Each point is reached from the start by the listed moves, each made once or not at all, plus a little noise. Say if it took an odd or an even number of moves. Then give how often each move was made.

Moves:
(1): [ 72 -27 -13 -17 -14]
(2): [ 23  73 -20   9   5]
Start: [-34  -4  30 -23 -30]
Points:
[ 39 -32  15 -41 -43] => odd (1, 0)
[-11  57   6 -24 -19] => odd (0, 1)
[-28  -6  29 -24 -39] => even (0, 0)
[ 60  30  -7 -29 -36] => even (1, 1)

Moves:
(1): [ 51  -4  27  16  -4  -9 -18  14   3   2]
(2): [-3 45  5  5 -4  9 -5 -5 -4 -3]
(3): [-26  -4  31  -6  14 -16 -47  -6  -6 -12]
(4): [-12  -8  -4  45   7 -10  10   0  39 -13]
(5): [  1  -5   4 -11  54  11 -14   7  10  18]
(6): [  9  -3  -2  -7  -6  29  -7  -2  -3 -24]
(7): [-5  2 44 -4 -5 -4 31 22 -1 -1]
(8): [-29  -4 -14  26   1  30  -7  46 -20  14]
(9): [  2   5 -10 -23 -11   6  -8  23  35  20]
Start: [-15 -22 -25  16 -26  10 -17 -15   0  -7]
Points:
[-27 -26 -24  67 -21   3  -4 -16  39 -21] => odd (0, 0, 0, 1, 0, 0, 0, 0, 0)
[-11   5  -8  93  26  39 -52  51  29  10] => odd (1, 1, 0, 1, 1, 0, 0, 1, 0)
[  6  13  21  50 -26  19 -90   5  64 -38] => even (1, 1, 1, 1, 0, 1, 0, 0, 1)
[-41  20   6   1   9  95 -29  76  16  15] => even (0, 1, 0, 0, 1, 1, 1, 1, 1)
[ 42   9  11  14  17  46 -63  -5   0 -15] => even (1, 1, 0, 0, 1, 1, 0, 0, 0)
[  5  27 -14  38 -44  44 -51  59  12  26] => even (1, 1, 0, 0, 0, 0, 0, 1, 1)
[-17   6   9  74 -27  53 -94  53  42 -25] => odd (1, 1, 1, 1, 0, 1, 0, 1, 1)

Moves:
(1): [27  4 -8  0 -5 -2 -8  3  3 -5  1  1 -3 -6  9  3  2 -1  8  1  3 -4]
(2): [  1  31 -33  -8   9   2  11  -6 -15  -4  22   1  -5   0  -1  11  -6  -3
 -14  -2  -9  -8]
(3): [  0  17  18   0  14  -3  10  10   4  -6  -6  -1   3   1   6 -11  -2  -4
  -1   4   0  -7]
(4): [  3   1  -3  17  -5 -10   7  -8  -6   2   2   0  10   7   2  -6   8   9
  -5  -4   5  -3]
(5): [ -1  -4  -4   4   8   2  -4   4  -7  21   2   0   5 -12   3   3   0   5
  -2   0  -5  -9]
(6): [ -9  -6  -3  24   3  16 -14   4  -4 -16   4   8  -9  -7   1 -15  11   2
 -16  -2  13  -9]
(7): [  4  -5 -14  -3  21  26  32 -14  17   2  -1  14   4 -13  10 -10   4 -12
 -19  -2   4  12]
(8): [  1   1 -11   9  -8   3  14  20  11  -1   6   1   7   2   4  -6   3   6
  -2   2   8   1]
(9): [ -2  25  11   3   0   1 -16 -13  21   4   6  -6   9  -7  -7   5   9   0
  -1  -4   5   1]
(10): [  1   3   8 -10 -18  13   7  -1  -6  10   2 -16 -12   2   7 -11  -7   3
   0   3   7  -3]
(11): [  3 -14  14  -7   2 -10  -7   1  -6  -6  25  -7  12 -16  14 -11  -5   3
   5   7 -11  -9]
(12): [ 4 -8 -1  3 -8  4  7  4 -4 11  9 14  2 -1 -2 -3 13  4 -3  2  3  2]
(13): [ 9 -2  1 -3  1  8  2  3 -5  0  3 -5 15  5  0  8  1 -4 -3  2  0 10]
(14): [ 13  -1  -2  -9  14  11   1  -3  17  -4   9  -6   4  14 -12  -9  -5  13
   5   6  -6  -4]
(15): [  1  -2   3  -7  -3   2  -2   0   1 -10   1  13  -4   6  14   6  -6  14
 -10   7  -9   6]
(16): [ -2 -11   9  19  -4  23   6  -3   3  -3   7   2 -11   6   1  26 -11 -13
   2  18 -27   4]
(17): [ -3  -3   7   1   9   1  -2  -5 -15   1  -5 -13  -1  -1   5   8  31   9
  15  -8  -2  -1]
(18): [  1   2   5   2  -2   3   7   7 -15 -18  -4   5   1 -19 -15   9 -10  14
  23  17   3 -16]
(19): [-18   5  -1  13   2   7   9  -2 -12  20   0   8  -8   3  13   1  -7  -1
  17   8   6  21]
(20): [  3   8  -6  -1   4  -6  -1  -3   1  -2   0 -11   1  -6   7 -12   9  -5
 -13  22   7  12]
Start: [ 15   1   2 -19  22   5  -3  16  -1   0 -10  34   7  -7   8  -8  -1 -20
   0   2   6  -9]
Points:
[ 23  20  10  16  39  50  -1  -2 -23 -44  65  48  20 -27   8  10  26  33
  -1  39 -32 -44] => odd (0, 1, 0, 1, 0, 1, 0, 0, 1, 0, 1, 1, 0, 1, 1, 1, 1, 1, 0, 0)
[ 23  13  17  25  34  91  45  20 -11 -16  -6  56 -28 -39  39 -16 -20 -34
  15  48  13 -11] => even (1, 0, 1, 0, 0, 1, 1, 0, 0, 1, 0, 0, 0, 0, 0, 1, 0, 1, 1, 0)
[ 39  28  -1 -23  70  17  25  26 -52   7  40  37  16 -41  26 -10  10  20
  51  38 -10 -41] => even (1, 1, 1, 0, 1, 0, 0, 0, 0, 0, 1, 1, 0, 1, 0, 0, 1, 1, 1, 0)
[ 23 -33  39   0  16  60  28  10 -58  20  42  27  20 -12  35  13   2  39
  38  59 -29 -10] => even (0, 0, 0, 1, 1, 0, 0, 0, 0, 1, 1, 1, 1, 1, 1, 1, 1, 1, 1, 0)
[  0  40   9 -14  40  50 -10  -3 -38 -25  48  21  -5 -29  25 -17   2  31
  26  32  -2 -29] => even (0, 1, 0, 0, 0, 1, 0, 0, 1, 1, 1, 0, 0, 1, 1, 0, 1, 1, 1, 0)
[ 33  29 -26 -35  60  40  35   2  22   2  60  32  40 -29  18 -24  40  -1
 -13   2  -6 -11] => even (0, 1, 0, 0, 0, 0, 1, 1, 1, 0, 1, 1, 0, 1, 0, 0, 1, 0, 0, 0)
[ 20  53 -14   9  43  88  90   7   6  21  42  63   9 -18  33  -1 -21  15
 -10  55 -18  -9] => even (0, 1, 1, 1, 1, 0, 1, 1, 1, 1, 0, 1, 0, 1, 1, 1, 0, 1, 1, 0)
[ 42   6  10  30  44  58   8  59  10 -33   7  44   5 -33   8  -4 -11   2
  15  47  -8 -52] => even (1, 0, 1, 0, 1, 1, 0, 1, 0, 0, 0, 0, 0, 1, 0, 1, 0, 1, 0, 0)
[ 57  17 -41 -19  46   9  35  -7 -10  -9  40  43  27 -37  43 -21   2 -27
 -26   3  -4 -22] => odd (1, 1, 0, 1, 0, 0, 1, 0, 0, 0, 1, 0, 0, 0, 0, 0, 0, 0, 0, 0)
[ 30  38  -3  14  86  95  36   2  -5 -17  33  49  23 -40  -2  13  32 -10
 -14  29 -17 -31] => even (0, 1, 1, 0, 1, 1, 1, 0, 1, 0, 0, 1, 1, 1, 0, 1, 1, 1, 0, 0)

Moves:
(1): [ -9 -12   2  -1  -4  20   5  -1 -11 -13  -8  10   5  13  10  -3   5 -13
 -11  -9   7   2   9   0  -5   8]
(2): [-15  -8   1  -9  -4 -10 -17   1   4  -3  17  10  -8  -5  15  13  -2  -2
 -11   1 -36 -24   1  -5   5   8]
(3): [-22   6   6  -5  -3   5   3   6  11  -1   4  13  -5  -8  -6   5   0  -5
  -6 -13  -8   0  -4  13  -7  10]
(4): [  8   7   2   4  -7  -1   4   6  -3   2 -10   9   4  -3 -19   3   1 -15
  -4   9   6  13   0   2   3 -11]
(5): [  5  -3  10  -1  -6   5  -4  -4   0   0  -6   2   7  12  -3 -27 -10  -5
  -5  -5  -3   3  -2  12  -8   7]
(6): [  3 -11  -2  -4   2 -10  -4 -10 -11  16 -16   5  -4   5  14   2 -10  -9
  -2 -11  -4   3  -2  17 -14   2]
(7): [-13 -16 -12 -11 -12  -4 -14   1  -4   1  12   8 -10   5  -9   4  21   3
  -6  -9  -3 -11 -19   7   8  14]
(8): [  6  -1  -1   5   2   2  -4  -9  -2  -7  -7  -3  -7   7   1   7  -4 -10
   3  -8  -8  -2  13   6   3   1]
(9): [-14   0  10 -14   1   3 -12  29 -11 -14  10  -1 -10  -6   9  -9   8  13
  -1 -10   9 -13 -20 -10  14  -6]
(10): [ -9  12  -4 -14  -3 -15 -17  -8  -4  10   9  10  -5   6   0  19   3   8
   3   0  -5  -4  -6  -1   0  -9]
(11): [  5   6  11   3   5  -2   0  -2  11   6  -3 -13   1 -10   4  -2   2  -8
 -17  -7   2  -8  21   4  -3  -4]
(12): [  3  14  -5  10  -8 -11  12 -11  -8 -10  21   4  -3   5  -7 -12   1   1
  -7   4  -6   6 -13 -20  -2  -4]
(13): [  6  -4  -2   7   6   3   0  -8   1  -1   2  -3   7  -4  13   0   2 -15
  -1   2   0   1 -11   5  -2  -4]
(14): [ -3  -6 -12  12   1  10  11 -10 -10 -19   6  17   0  13   3 -14  -9  -6
 -14  13   2   7  -7  10  11   5]
(15): [ 13  13 -15  -3  24   1  17 -16  -8  -9   7  14   4   3   4  -7  -8  -4
  -3  17 -19  19 -10  -8   9  -3]
(16): [ 13  10 -26  10   1  -8  -7 -21   9 -11   9  24  -4  20  16  -2 -14 -11
  -6  -6  -2  -3  -4 -16   8   7]
(17): [-14 -11   7   2  -1   3  12   1  12  -3  -3   9  31  -9  11 -12  26  16
  11  -8  13   5   9  -2  11  -7]
(18): [ -1   6  -8   0  -6   9  -2  13   0  -6  -4   1   5 -14  -6  -4   8  12
   3   1  -4  -1  -3   8  -9  -1]
(19): [ 32  -8  13   6 -10   6   8   2  -1  15  -6 -19 -12 -12  -4  24 -14  -7
   5   5  -6  10  14  29 -27  11]
(20): [-18  -8  12  10  -1  14 -13   7  -3   5   6   5   2   1  12  -4  14  -2
  -1  -1   6   1  11   6   8   9]
(21): [  2   0  -6   6  -1   8  -1  -1   0  -4  -2   1  15  -1   0   3  -3  -6
 -11  -8  -3   2  -8   1   5  -1]
(22): [ -2  31 -14  -9 -10  -2   3  -1   4  -9   9 -11   1 -26  -9 -19  -9   4
   4  -3   4   7   5 -15   3  -1]
(23): [-22  10  -3 -12 -10 -25 -23   1  14   8  -5  -9  -6   3   0   4  19  14
   5  12  -6   2 -24  19  16  13]
(24): [ 17  11 -14  -8  -8 -14  -3   9   6  -2  18  -4 -12  -8 -19  -4  -6   8
  -4   6  10  25 -12 -21  -9 -28]
Start: [-16   3  -1  14   4  10  12  15  -1 -20 -22 -20   3 -22   1  -7  -9  11
   2  11  15   0  -3   6   1   6]
Points:
[-32  54   2   3  -4  18 -12  34   9 -21 -14 -28  42 -95  16 -12  40  18
  -5  22  11  31 -27  43  30 -10] => odd (0, 0, 0, 1, 0, 0, 0, 0, 1, 1, 1, 0, 1, 0, 1, 0, 1, 1, 1, 1, 1, 1, 1, 0)
[ 33  28 -63 -15 -31 -11 -21 -37 -18 -30   1  34 -22  -5  -4   5 -57 -49
 -43  -8 -45  42 -27  15 -18  12] => even (1, 1, 0, 1, 1, 1, 1, 1, 0, 1, 0, 0, 0, 0, 1, 1, 0, 0, 1, 0, 1, 1, 0, 1)
[-74  20  -6 -27 -33  -7 -15  29 -13 -49  15  35 -11 -37  -1  28  52  24
 -21   6 -52   0 -58  47  21  27] => even (1, 1, 1, 1, 0, 0, 1, 1, 1, 1, 0, 1, 0, 0, 1, 0, 1, 1, 1, 0, 0, 0, 1, 0)
